Rows are points. The last column is the point's height on a tilted bowl or saddle (a function of degree 2), plus a little noise. Count its main directions that bend up, bend down and stay straight.
(in the rows, 128 means zero)

Points:
[[100 188 138 102]
 [141  76 181  78]
 [134 190 156  99]
 [ 85 144 111 107]
 [ 76 159 198  57]
 [137 128 142 124]
 [146 113 187  93]
 [128 143 131 127]
 [139 162 146 117]
 [119 178 107 114]
 [158 174 146 103]
 [130  62 183  63]
 [112 232 108  67]
 [156 118 162 109]
 [118 105 108 120]]
Directions: 0 up, 3 down, 0 straight

Points (24 x 5):
[[116 167 184 139 154]
 [ 59 135  55 152 161]
 [144  97 158 107 156]
 [116 194 152 152 187]
 [105 109 116 151 133]
 [ 99  79 115 115 146]
 [109 104 170 100 142]
 [ 79 129 140  91 144]
 [137 157 214 111 131]
 [115 109 118 132 136]
 [ 63  87  85 159 134]
 [108 120 113  23 180]
 [142 151 151 146 162]
 [155 164 179 127 165]
 [ 77  90 164  87 154]
 [ 73 135 102 105 163]
 [180  98 125 126 167]
 [154 148 102 152 157]
 [118 147 140 124 147]
 [165 109 200 115 175]
 [142  89  64 108 135]
 [104 213 100  94 210]
 [159 163 219 125 162]
 [187 166 132 125 200]]
Directions: 3 up, 1 down, 0 straight

Points:
[[ 87 157 143 145 119 107 109]
 [153 118 146 180 114  84  74]
 [115 127 183  93 140 199 119]
 [133 139  59 160 187 113 109]
 [103 102  87 216 165  89  69]
 [104 136 134 124 154 155 120]
 [ 83 100 119 157 128  95  95]
 [103 112 117 162 108 118 100]
 [142 143 208  73  76 143 186]
 [125  67 118 100 144 166 126]
 [111 135 105 130 111  88 118]
 [201 143  99 145  22 129  44]
 [124  99 158 137  93 142 136]
 [160 104  80  85 168 123 111]
 [ 86  89 140 124 124  60 101]
 [ 57 151  79 115 119 110  86]
 [ 99 161  86 135  85  83  89]
 [150 147 170 204 196 104  66]
 [ 74 133 128 177 184 106 104]
 [151 138 129 116  28 141 137]
 [168 135 181 222 142 145  10]
 [124 117 142 118 120  86 135]
 [192 109 148 131 142 159 105]
 [ 95  92 123 172 144 132  91]
 [158  96 125 148 146 153 104]
 [194 171 154 108 168 116  97]
 [119 148 135 137 134 112 124]
 [ 99 115  62 174 148 117  78]
 [ 95 106 131 138 186 110 105]
 [113 103 181 139 156 156 106]
 [156 148  90 108 139 161 114]
 [149  99 204 143  46 134 131]
 [145  92  87  53 140 168 131]
 [100 134 104 129 176 111 117]
 [156 104  87 122 150  69 101]
 [169 144  42 155 157 103  81]
 [164 132 166 108 196 119  97]
 [166 203 153  79  25 179 115]
 [146  53 113  43 118  19 113]
 [109 109 147 126 146 142 127]
 [127 154  42 157 163 179  64]
 [153 111 135 156 128  59  88]
 [183  79 117 110 100 103 141]
 [163 122 172  86 152 108 137]
 [111 115 184 167  96 132  91]
 [132 150 157 127 173  59  95]
 [108 149 108 140 101 115 112]]
Directions: 1 up, 5 down, 0 straight

Points, 76 rows:
[[173 185  45 118 158 105 122 108 158]
 [154 133 106 103  99 147 151 138 159]
 [135 141  62 126 140  92 162 125 163]
 [143 174 118 165 109 187 118 164 197]
 [132 146 184  98 121 107 123 175 172]
 [144 129 125 109 130 150 168 136 133]
 [ 90 111  90  94 124 113 135 115 166]
 [117 180  69 173  99 151 113 127 177]
 [133 101 124 133 172 197 143 127 165]
 [129 128 119 129 103 170 131 146 167]
 [122  91 149 124  92 150 131  92 152]
 [159 163 103 143 188 128 114 178 143]
 [110  73 129 159 134  72 156 115 172]
 [107 123 130  85  79 139 149 138 180]
 [ 77 109 131 109 102 129 132 140 170]
 [116 149 115 126 117 224 129 199 222]
 [156 118 149 128 104 129 115 136 156]
 [105 155 130 185 146 154 180  86 112]
 [163 169 129 112 137 148 121 144 150]
 [115  95  95 158 140 141 164 170 158]
 [128 132 111 133 158 137 144 131 136]
 [163  80  72 117 107 123 104 176 196]
 [127 135 120 150 101 152 110 167 179]
 [169  91  57 108 167 119 141 166 147]
 [109 135 148 116 125 137 116 134 151]
 [132 104 132  79 117 102 152 165 129]
 [185  83 122  98  86 149 159 138 146]
 [109 152 118 150  94 108 109 113 143]
 [121 163 129  98 124 110  65 114 110]
 [176 138 157  89 104 169 175 185 166]
 [105 152 133 140 113 135 136 160 172]
 [168 152 108 166 134 103  96 121 145]
 [ 74  91 106 156  91 162 132 133 142]
 [126 135 109 166 169 156  52  94 105]
 [ 92 112 106 143 114 157 125 102 144]
 [ 95 112  97 104  88 134 104  77 182]
 [201 121 101 165 118 162 116 139 194]
 [132 119  91 193 138 152 117 149 169]
 [123 125 151 127 165  94 142 175 147]
 [114  82  90 115 151 181 135 157 161]
 [170 111 117 101  93 132 123 170 173]
 [149  93  98 156 124 137 118 115 161]
 [141 110 153 144  88 149 146 118 140]
 [103 132 147  79  98 111 136 154 172]
 [136 115 151  98 112 112 194  83 130]
 [147 156 111 135 105 114 106  85 136]
 [155 112 110 122  30 160 161 171 185]
 [202  87  99 127  91 154 109 115 201]
 [143 125  94 131 128 160 181   7 172]
 [159 145 150 140 103  95 139  81 124]
 [145  83 112 145 125 142 169 151 139]
 [115  97 129  78 109 129 205 115 125]
 [114 155 169 146 177 138 120 119 133]
 [129 140 154 122 138 120  98 147 139]
 [105  98 139 173 126 167  84 153 150]
 [ 84  56  97 104 167 100 111 110 176]
 [118 120 140 125 145 140  86 136 139]
 [193 163 167  95 144 117 147 173 131]
 [144 184  49 100 156 121 160  96 149]
 [141 202 192 125 110 182  77 113 185]
 [ 84 104 103  78 146 142 106 131 154]
 [ 78 139  67  93 140 137  86 118 161]
 [125 115 136 178 197 146  83 129 146]
 [112 139  22 145 167  78 137 150 220]
 [ 88 153 181 135 112 129 131 112 158]
 [171  84 159 119 103 129 130 124 156]
 [127 100 139 120 134  97 137 134 142]
 [130 174  77 144 107 192 133 106 174]
 [159 155 157 166 152 163 104 121 149]
 [ 99  93 175 101 154  78  99 146 140]
 [113 110 136 156 190  92 122 164 162]
 [122 141 147  93 114 129  62 140 142]
 [ 69  87 125  63 135 149  85 144 169]
 [ 83  82 148 166 128 150 134 126 145]
 [111 131 149 134 139  81 136 133 147]
 [122 102 144  89  97 104  94  66 161]]
Directions: 4 up, 2 down, 2 straight

Points:
[[132  97 195 127 147 138 167 119 101]
 [116  94 153 140 152  76  93 170 128]
 [145 185  88 118 148 114  98  74  64]
 [130  75 115 161 118 118 129 126 130]
 [ 99 183 145 131 125 117 147 169 126]
 [149 164  81 153 123 185  78 160  56]
 [117 173  81 107 151 155 166 101 107]
 [139 134 132 119 171 131 142 117 112]
 [104 163 122 123 175  96 110  94  91]
 [197 136 126 165 150 174 159 123  66]
 [125 124 101 144  46 143 100 149 151]
 [109 162 113 109 135  84 110 158 102]
 [130 118  66 147 124 134 172 171 113]
 [  7 101 142 183 123 163 151 131 156]
 [129 180 114 114 137 116  93 133  98]
 [145 102  65 107 124 156 116 189 109]
 [ 93  81 111 202 135 151 116 143 139]
 [129 116 133 151 118 117  75  68  81]
 [172 146  98 132 126 155 151 127 118]
 [106 137 123  87  99 150 199  92 148]
 [190 108  69  79 111 155 134 126 105]
 [ 94 137 137 108 106 186 136  87 149]
 [104 132 115 178 118 163 107 134 136]
 [154 198 122  87 112 149 142 144 120]
 [170  74 138  37 145 101 119 106  59]
 [119 114 150 182 134 126 161 123 114]
 [ 63 107 137 168 129 169 132 141 164]
 [147 130 191 136  99  95 162 145 144]
 [188  73 119 126 104 142 103 126 122]
 [167  42 124 177 148  93 153 117  76]
 [159 163  84  93  91 105  96 112  82]
 [165 147 143 146 132 158 154  88  98]
 [ 93 173  60 114  87  68 140  74  79]
 [170 198 123 172 119 137  79  87  10]
 [103 134  85 101  83 125  97 129 107]
 [ 81 134  79  92 112 137 144 128 115]
 [164 162 105 114 112 154 164 101 131]
 [ 74 128 154 147 145 110 161 110 114]
 [144 116  96  85 153  89 149 122  81]
 [ 95 107 180 150 160  78 131 141 106]
 [107  63 152 214 125 153 105 121 108]
 [107 143 143 111 104 194 152 151 175]
 [124 119 112 134  95 122 129 163 160]
 [112 139 158  73 143 149 190 126 108]
 [109 127 114 132 143 135 128 137 137]
 [141  91 142 178 170 109 149 170 109]
 [ 52  98 121  95 145 129 133 115  85]
 [100  92 154 101 108 181 113 123 150]
 [155  81 168 136 131 184 105 147 144]
 [143 155 117  97 146 123 114 108 109]
 [115 105 123 131 103 182  97 134 152]
 [167 107 149 113 129  60 131  77  97]
 [208  98 104  74 128 121 106 105  91]
 [135 138 174 109 212 136 147 140  60]
 [104 185 106 116 142 198 202 140 108]
 [160  62 100 103 112 124 131 168 128]
 [149 102 167 166 149  74 122  74  78]
 [132 106 134 123  82 198 135 122 174]
 [ 72 141 154 124 167 125 139 106 102]
 [134 103  38 180 186 160 118 121  62]]
Directions: 0 up, 4 down, 4 straight

Points (64 x 9):
[[153 147  91 134  99 102 208 106 105]
 [127  82  80 134 153 174 112  77 109]
 [107  75 176  85 125 175 158 178 129]
 [119  98  97 125 178 133 144 143 129]
 [103 129 114 143 128  68 162 151 129]
 [178 114 168 150  88 151  94 167  77]
 [133 142 128 138 114 150  59 123  94]
 [147 100  85  86 176 171 111 114  94]
 [ 85  90 198 105 182 117 124 201 121]
 [147 166 147 129 193 121 107  68  92]
 [118 116  96 125 156 133 135 117 134]
 [108 217 108 173 148 186 112 138  90]
 [123 126 117  99 133 140 153 169 130]
 [135 106  59 112 113 163 169 160 106]
 [ 86 169 123 148  92  81 109 134 103]
 [ 45 144 103 132 142 151 164 121 134]
 [137 149 183  94 176 125 187  55  46]
 [151 185 155  81  55 147 164 122  45]
 [116 123 126 141 149 123 152 138 141]
 [131  66 108  82  99  77 100 155  75]
 [109 129 124 146 106 177 190 149 126]
 [152 207 171  79 130 132  78 131  53]
 [171 144  79 168 172  88 165 157 172]
 [164 158 100  66 144 101 110  99 107]
 [110 124 157 121  83 160 154 245 122]
 [ 78  71 159 174 101 109 140 174 147]
 [147  54  87  97 111 201 218  81  24]
 [118 169 192 179 148 193 128 158  95]
 [101 162  92 145  95 118 165  87 110]
 [175 121 152 116  82 107 175 107  83]
 [111  94 125 172 190 189  96 147 103]
 [146  86 118 112  56 147 142 138  84]
 [176 111 142 113 121 126 172 145 107]
 [123 120  57 129 124 184 120 150 110]
 [173 110  72 162 102 187 160  87  97]
 [171 104  96 131 114 164  62 140  92]
 [129  53 129 122 165  92 149  95 113]
 [103 192 158 118 148  96 111 134  99]
 [ 88 140 125 140 124 138 165 187 144]
 [ 43 105 103 128 127 113  46  79 103]
 [150 104 116  55 141 114 131 207  93]
 [208 145 147  85 144 112 130 106  97]
 [195  98 133 171 111 115 110 212  93]
 [170 153  86 139 140 147  75  75 123]
 [153 127 132  91 167  59 164  70  92]
 [103 168 184 198 113  66  76 194  54]
 [135 189  99 167 109  99 103 168 125]
 [ 66 153 161 106  96 144 168  86 116]
 [168  88 120 118 109  91  44 120  79]
 [120  92 139  76  78 151 126 135  96]
 [175  78  85  81 181 141  74 113  83]
 [167 126 101 123 124 155 161 165 129]
 [190 141 201 146 201  66 123 113  66]
 [148 103 152  60 105  53 107 108  57]
 [132 132 127 165 155 131  98 121 131]
 [163 156  96 201  84 101 169 187 119]
 [106  96 139 159 144 109 132 163 139]
 [137 151 127 142 125  93 147 111 131]
 [158  96  70 106 152  73  96 138 125]
 [185 175  64 109 146 174  80 140 134]
 [133 128 143 138 136 159  91 111 111]
 [ 71 139 134 146 149  21 140  88 102]
 [128 172 101 153 128  69 161 110 133]
 [141 138 123 129 130 171 154  15  71]]
Directions: 1 up, 6 down, 1 straight
